Each row is a point. Each copy is the shape, with its points in the same order, turned, moved and blurred by noise. Say if it was mirrored as well.
(in the rows, 128 means zero)

Shape:
[[153  79]
 [125  88]
 [113 118]
 [166 207]
 [118 120]
 [169  83]]
Copy 1:
[[160 107]
 [129 109]
 [107 133]
 [126 234]
 [115 136]
 [172 118]]
Copy 1 is: only turned
Copy 2:
[[134  80]
 [109  86]
 [ 92 119]
 [159 204]
 [106 116]
 [147  78]]
Copy 2 is: only turned

Shape:
[[111 179 177]
 [173  80 111]
 [133 117  65]
 [107  92  74]
 [159 116 101]
 [140 160 152]]
Copy 1, 6 rows:
[[ 49 140 137]
 [180 120  99]
 [177 184 124]
 [188 166 150]
 [159 146 102]
 [ 88 139 120]]
Copy 1 is: mirrored
Copy 2, 6 rows:
[[141 198 105]
 [171  66 144]
 [108  72 114]
 [ 87  74 142]
 [151  86 113]
 [163 152  95]]
Copy 2 is: only turned

Shape (9 x 4):
[[111 152 154 152]
 [112 161 103 159]
 [159 154 220  88]
 [163 183  97 144]
 [ 34 179 102 159]
 [146 126 135 111]
 [154 188 101 133]
 [141 140  98  82]
 [ 74 132 115 145]]
Copy 1:
[[ 89 135 137 101]
 [110 178 120 102]
 [110  46 159  61]
 [153 174 139  69]
 [ 57 187  57 103]
 [145 110 133 112]
 [147 165 129  65]
 [171 121  99 105]
 [ 90 154  94 132]]
Copy 1 is: only turned
Copy 2:
[[133 121 138 100]
 [141 128  98 102]
 [ 98 194 208 143]
 [165 187  97 104]
 [ 94  76  73  76]
 [135 162 129 156]
 [141 184  99 101]
 [123 176  86 165]
 [123  96 100 120]]
Copy 2 is: mirrored

Shape (10 x 6):
[[114 100 141 154 176 147]
 [198 157 168 154 120 104]
 [ 87 164 133 109 107 143]
 [173 145 131 117 129 102]
 [ 84  88 168 155  97 108]
 [116 155 120 153  87 136]
 [ 88 117 154 116 107 136]
 [249 171 145 145 130 178]
 [ 96 169 168  83 115 133]
 [ 79 120 114  61 112 177]]
Copy 1:
[[146 116 125 101 181 178]
 [125 106 171 145  88 132]
 [ 99 179  93 121 137 131]
 [136 124 143 126 114  96]
 [ 78  95  86 144 178 155]
 [121 137  76 135 108 143]
 [ 88 142  94 111 157 140]
 [159 118 178  82  24 153]
 [ 79 190 132 119 147 119]
 [109 181  72  51 161 112]]
Copy 1 is: only turned
Copy 2:
[[110 115 105  97 176 169]
 [206 138  93 142 108 168]
 [120 176 157  96 127 127]
 [175 133 101 116 122 121]
 [110 129 174 164 156 154]
 [112 163 136 131  96 143]
 [119 139 184 118 139 135]
 [203 119  77  68  47 195]
 [148 187 177  88 141 123]
 [102 133 190  57 120  95]]
Copy 2 is: only turned
Copy 3 (10 x 6):
[[117 176 150 181 146 154]
 [144 103 140 188  89  70]
 [ 98 119 169 100 108 150]
 [152 118 134 142 121  87]
 [114  89 141 178 133 196]
 [ 83 109 124 131  98 134]
 [120 116 158 135 116 180]
 [151 168 121 172  34  45]
 [128 107 200 106 103 146]
 [136 156 156  70 108 194]]
Copy 3 is: only turned

Shape, 13 rows:
[[133 120 105 219  83 117 188 129]
 [119 144 162 107  85 110 159 112]
 [180  75 171 133 122 132 174 151]
 [149 105 133 118 156 102 174 106]
 [170 126 110 149 168  97 106  58]
 [167 105 144  77 116 141 115 101]
 [139 118 144 111  97 100 113 102]
 [171 128  95  89 160  72  95  92]
 [ 87 152  56 153 110 152  93  97]
 [205 154 177 112 169 115 143 191]
 [155 140 140 127  86 110 193  92]
 [ 83  66 156  75 152  73 113 199]
 [103 159 117 198 152 114 129 129]]
Copy 1 (13 x 8):
[[ 84 122 169 137  64 120 197  54]
 [ 51 164 124 123 135 123 128  96]
 [111 119 163  99 177 132 150  41]
 [ 74  99 141 111 171  75 166  78]
 [121 106 128 152 144  16 157 104]
 [116 122  91 122 181 110 117  95]
 [ 90 140 110 109 136  82 113  96]
 [113 107 103  98 162  27 152 140]
 [101  85  98 170  63  99 153 163]
 [134 157 191  88 218 118 169 128]
 [ 61 156 118 135 145 100 177  61]
 [ 62  75 170  29 159 122  89 132]
 [ 87 105 199 159  95  83 166 136]]
Copy 1 is: only turned
Copy 2:
[[115 173 140 191 111 177 137  43]
 [115 106 183 110 107 129 115  94]
 [120 135 166 149 130 109 210 107]
 [107  97 129 165 139 101 150 114]
 [178 113  97 172 170  83 103 106]
 [169 111 164 126 121  98 141 156]
 [162 111 151 117 100 103 123 102]
 [161 103 102 156 118  44  95 135]
 [161 157  96 150 104 177  50 135]
 [ 84 177 152 112 155  43 174 132]
 [116 108 195 164 130 127 119  87]
 [ 93  96  76  74  49  87 183 130]
 [114 162  84 136 152 146 100  76]]
Copy 2 is: mirrored
Copy 3 (13 x 8):
[[203  76 120 173 143 114 171 148]
 [150 127 188 168 106 138 133  93]
 [180  96 200  87 144  91 152  97]
 [158 155 148 103 119 114 161  96]
 [166 156  91  97 100 122  90 121]
 [127 122 181  90  90 123 111 115]
 [135 110 150 140  88 116 116  99]
 [126 176 109  97  52  97 121 104]
 [ 97 111  95 166 107 148 114 185]
 [157 171 215 107 130  30 127 123]
 [195 126 175 154 102 140 147 114]
 [ 46 120 166 121 145  56 174  49]
 [146 133 104 179 164  97 130 142]]
Copy 3 is: only turned

Shape, 12 rows:
[[130 196  92 134 157  90 106 161 109]
 [ 31 101 173  85 120 142 178 225  99]
 [127 154 105 185 157  82  55 149  91]
 [124 105 137 159 129  69  86 136 140]
 [127 112 121 181 208 113  77 157 123]
 [121 138 129 134 142 109  64 154 164]
 [ 94 126 147  89 108 161 207 219 153]
 [152 114 102 174 131 107  96 168  76]
 [138 172 160 144 140 122 127 118 107]
 [ 62  93 150  88  98 195 136 195 114]
 [113 125  85 128 156 103 120 115 108]
 [ 75 175 120 168 110 135 156 145 166]]
Copy 1 (12 x 9):
[[133 188 109 122 135 113 170  82  76]
 [172 129 226 223  52 134 136 140  71]
 [ 63 168  95 117 123  89 125  77  62]
 [110 142  96 125  97  77  98 127 103]
 [ 90 159  95 160 149 108  67  99  66]
 [115 192  99 125 103 118  96 131 108]
 [204 140 197 199 110 146 163 186 101]
 [ 88 115 133 107 141 107 121 114  51]
 [106 162 153 141 145  94 142  93 145]
 [144 129 219 178  71 180 114 163  97]
 [138 121  98 127 120 134 125  74 104]
 [115 153 114 193 109 131 185 147 138]]
Copy 1 is: mirrored
Copy 2, 12 rows:
[[165 192 105 105 161 129 143 118 107]
 [ 60 128 174 151 186 217 158 214 165]
 [154 195 122 165 167 117 106  88  77]
 [106 166 173 150 142 112 116  75 118]
 [165 163 148 161 183 138  68  84 138]
 [125 197 151 135 121 140 100  96 141]
 [112 120 172 116 137 171 175 216 204]
 [139 139 114 177 163  94 110 130 107]
 [152 142 169  95 141 135 116 138  80]
 [ 85 119 148 167 118 214 122 206 164]
 [137 126 116 124 149 153 135  80 109]
 [174 164 187 138 114 176 185 136 133]]
Copy 2 is: only turned
Copy 3:
[[ 73 112  50 135 118 127 117 151  83]
 [ 60 101 210 105 200 158 192 127 141]
 [113  65  65 174  78 150 113 127  82]
 [131  64 127 156 105 116  85 111 100]
 [170  74  98 165 128 163 119 149  65]
 [132  84 105 133 107 136  87 155 136]
 [ 90 150 187  69 186  99 176 150 137]
 [122  92 102 139  65 134 153 102  68]
 [ 93 159 123 166 114 133 101 132  88]
 [112 120 190  94 154 177 184 113 177]
 [130 108  79 148 144 125 117  84 101]
 [108 133 121 176 142  81 145 157 150]]
Copy 3 is: only turned

Shape, 14 rows:
[[181 131 156  58 114 167 142 197 127 174  90]
 [184 110 119 122 132 119 145 197  98 159 108]
 [130 119  74  68 172  86 140 145 168 127 134]
 [108 130 121  94  91 160 113 154 133 114  69]
 [128 145 108 150 153  95 111 100  93 143 109]
 [107 114 134 143 158 102 127 124  85 138 113]
 [142  97  43  95 145 104 175 173 133 172 135]
 [163 147 101 132 125 132 134 142 110 124 115]
 [ 89 131 106 139 167  94 139 127 133  86 151]
 [ 97 116  93 113 151 123 163  89 161 116 151]
 [161 124 152 139 102 128  85 178 111 176 125]
 [151  86 148  76  80 161 137 122 181  90  39]
 [117 106 118 118 140 135  93  99  91  93 134]
 [177 119 119 138 162 160 108 199 114 185  98]]
Copy 1 (14 x 11):
[[136 178  94 187  79  91 143  82  58 122 112]
 [118 144 133 183  86 100 101 152  73 112  95]
 [150 107  86  88 107 128  92 139  90  58 139]
 [128 147 135 132  98 178 152  73 104 127 101]
 [102  94 136 141 144 124  89 137 162 119 114]
 [109 113 120 129 144 128 101 158 136 149 103]
 [169 121 106 160  91 152  72 162  66  69 152]
 [124 115 155 157 113 117 129 127 118  90 111]
 [145  95 125  77 156 142 121 174 126  92 104]
 [178 100 127  87 148 144 119 144 122  99 168]
 [107 190 136 165  87  99 117 144 138 124  94]
 [118 140 169  88  74 139 159  39  67 150 155]
 [110  91 125 119 107 147 155 155 155 137 129]
 [154 139 124 185  63  93  88 128 114 126  70]]
Copy 1 is: mirrored
Copy 2, 14 rows:
[[128 105 141  71 130 142 109 249 119 103  73]
 [180 103 103  97 125 140 112 214  92 134 117]
 [114 173  60 124 119 119  97 155  89  74 129]
 [137 168 159 137 101 138  88 190 161 120  75]
 [152 105 117 151 138 117  77 108 107 145 119]
 [156  95 141 154 102 125  93 124  92 126 129]
 [140 122  22 123 100 158 102 192 104  97 134]
 [145 130 108 130 139 132 113 165 118 158 103]
 [117 161 117 170 102 113 119 117  89 128 158]
 [ 94 146  88 165 100 119 138 115 126  93 128]
 [165 101 148  61 118 125  86 183 137 153 132]
 [169 185 154 129 112  94 137 196 182  71  42]
 [155 150 151 134 118 157 120  96 121 128 111]
 [162  87 128  98 167 157  86 220 129 122 150]]
Copy 2 is: only turned
Copy 3 (14 x 11):
[[ 76 103  89  56  89 165 100 167 133 152 116]
 [112 133  92  74 135 168 122 132  95 109 114]
 [ 89 118 136 115 150 142 108  94 191  66  95]
 [121 125  89 140  89 136 151 188 174 121 107]
 [159 157 154 139 164 102 130 131 123 121 102]
 [130 159 143 157 141 123 125 134  97 104 122]
 [107 128  87 120 155 189  95  78 153  84  71]
 [157 127 110  98 125 134 136 124 143 113 122]
 [127 139 143 170 136 109 153  90 157  62 139]
 [132  97 141 182 125 118 105  87 177  79 117]
 [105 121  78  96 163 117 137 164  97 145 136]
 [127  59 108 116  65 137 125 224 175  74  97]
 [156 152 132 157 144 112 109 160 158  87 165]
 [108 114 109  84 161 197 140 148 106 155 133]]
Copy 3 is: only turned
Copy 4:
[[181 171 135 119 133 139 146 182 220 132  77]
 [158 117 162 173 121 129 125 184 168 126  78]
 [175 116 187 136 158  55 172 113 131 139 110]
 [130 132 125  69 118 105 128 141 171  83 108]
 [152  91 147 123 151 115  75 123  93 131  85]
 [130 100 149 142 148 107  67 115 133 136  95]
 [170  92 149 172 111  48 170 152 144 157  83]
 [139 114 135 135 144 133 134 151 120 109  80]
 [ 99 113 171 140 156  82 122  86  96 128 121]
 [136 106 121 135 156  74 148  71 115 146 129]
 [145 113 156 115 116 166  98 192 155 157 111]
 [177 123 117  83 127 136 155 102 212  44 141]
 [104  74 142 102 190 115 104 115 136 121 109]
 [169 139 135 158 141 115  96 224 155 130 105]]
Copy 4 is: only turned

Shape:
[[ 99 140  95 127 143 189 178 186 204 162 133  85]
 [ 96 190 149 187 146 140 165 159 145 167 131 168]
 [ 85  89 150 177 145 190  65 147 125 121 154 118]
 [172 123 164 189  91 100 128  99 174  67 149 171]
 [120 121 127  86 167 119  90 175 106  75 134 105]
 [131 151 113  91  97 109 136 157 128 175 131 125]
 [140  91 173 105 152 166 133  98 149 173 121 207]
 [ 94 152  77 122 121  89 180  90 122 130 100  91]
 [168  77 158  96 106 162 103 177 196 125  90 130]
 [ 99 176  87  70  98 104  89 174 175 126 124 137]
 [163  99 131 116  66 105 186 176 129  69 123 174]
 [ 81 193 174 110  66  95 173  98 124 153  79 149]
 [125 149 114  71 106 111 190  91 149 116 114 166]
 [141 154 113 100 126 149 131  89  89 105 135 118]
 [136 186  81  88  62 105  75 189 150 140  61 166]]
Copy 1 (15 x 12):
[[110 155 108 179  90 155 192 192 151 148 167 126]
 [150 199 188 161 132 158 141 122 118 187 136 136]
 [111  73 164 194  76 168 101  75 157 154 139 139]
 [136 130 160 102 116  41  86  78 160 186 135 187]
 [ 73  77 109 131 146 164  73 140 133 136 105 150]
 [130 124 135 117 130 131 172 146 112 139  69 132]
 [102 115 231  99 118 140 167 104 154  94 150 192]
 [111 126 140 137 186  82 149 151 133 146 112  57]
 [ 95 103 117 109  79 139 167 129 212 137 116 195]
 [ 78 120  97 162 159 122 170 152 108 164  69 189]
 [108 164 151  95 104  66  86 162 178 139  58 176]
 [ 74 183 190  94 154  94 183  96 125 183  70  93]
 [ 74 159 171 104 163  65 156 152 125 108 114 140]
 [110 123 130 124 144 109 110  97 105  91 108 114]
 [111 147  97 158 178 127 193 112 155 155  11 193]]
Copy 1 is: only turned
Copy 2 (15 x 12):
[[108 176 121 122 204 123 124 151 211 138  93 198]
 [109 148 172 203 209 158 113  99 121 167 126 163]
 [106  76 131 161 152 128 201  92 207 139 124 114]
 [ 67  88  81 179 135 189  74 119 130 154 130  70]
 [147  67 123 124 164  72 139 143 149  93 108 109]
 [136 153 122 126 130 125 110 126 105 115 123 179]
 [ 73 163 123 132 148 104 122  25 121 162  76  96]
 [171 189 139 122 159 181 126 182 113 119 108 103]
 [ 35  97 103  75 141 119 106  93 166 116  75 147]
 [100 153 110 165 125  83 118 168 123  73 121 173]
 [ 92 109  50  95 191 156  70 113 102 101 161 119]
 [ 84 187 170 132 151 160 130 158  42 154 155 130]
 [120 204 104 122 158 121  86 131  91 125 123  87]
 [160 143 151 121 132 114 104 123 143 123 145  78]
 [ 73 149 148 143 106 130  93 144 105  24 136 183]]
Copy 2 is: mirrored
Copy 3, 15 rows:
[[158 148  83 117 166 160 173 146 117 172 215 184]
 [118 167 153 182 122  82 136 117 127 157 162 210]
 [132  66 168 141 154 143  69 171 147 144 174 127]
 [ 46 134 160 180 102 175 146 184 168 109  81 154]
 [156  75  72 136 138 134 101 153 126  73 104 153]
 [128 152  96 102 126  83 170 141 101  98 144 135]
 [106  99 164 125  78 150 139 145  47 176 117 153]
 [ 80 141  70 105 145 102 160  67 168 132 126 148]
 [151 118 122  88 130 171 163 212 105 158 110 151]
 [143 198  68  98 138 116  94 158 102  82 127 153]
 [ 80 115  61 133  85 116 191 213 150 116  88 185]
 [ 93 187 146  79  61  73 150  83 153 113 111 189]
 [ 75 154  66 107  61 127 172 110 105 120 115 168]
 [112 100  88 131  83 132 133 103 137 108 135 111]
 [166 230  72 106 105  70 109 174 134 132  80 128]]
Copy 3 is: mirrored
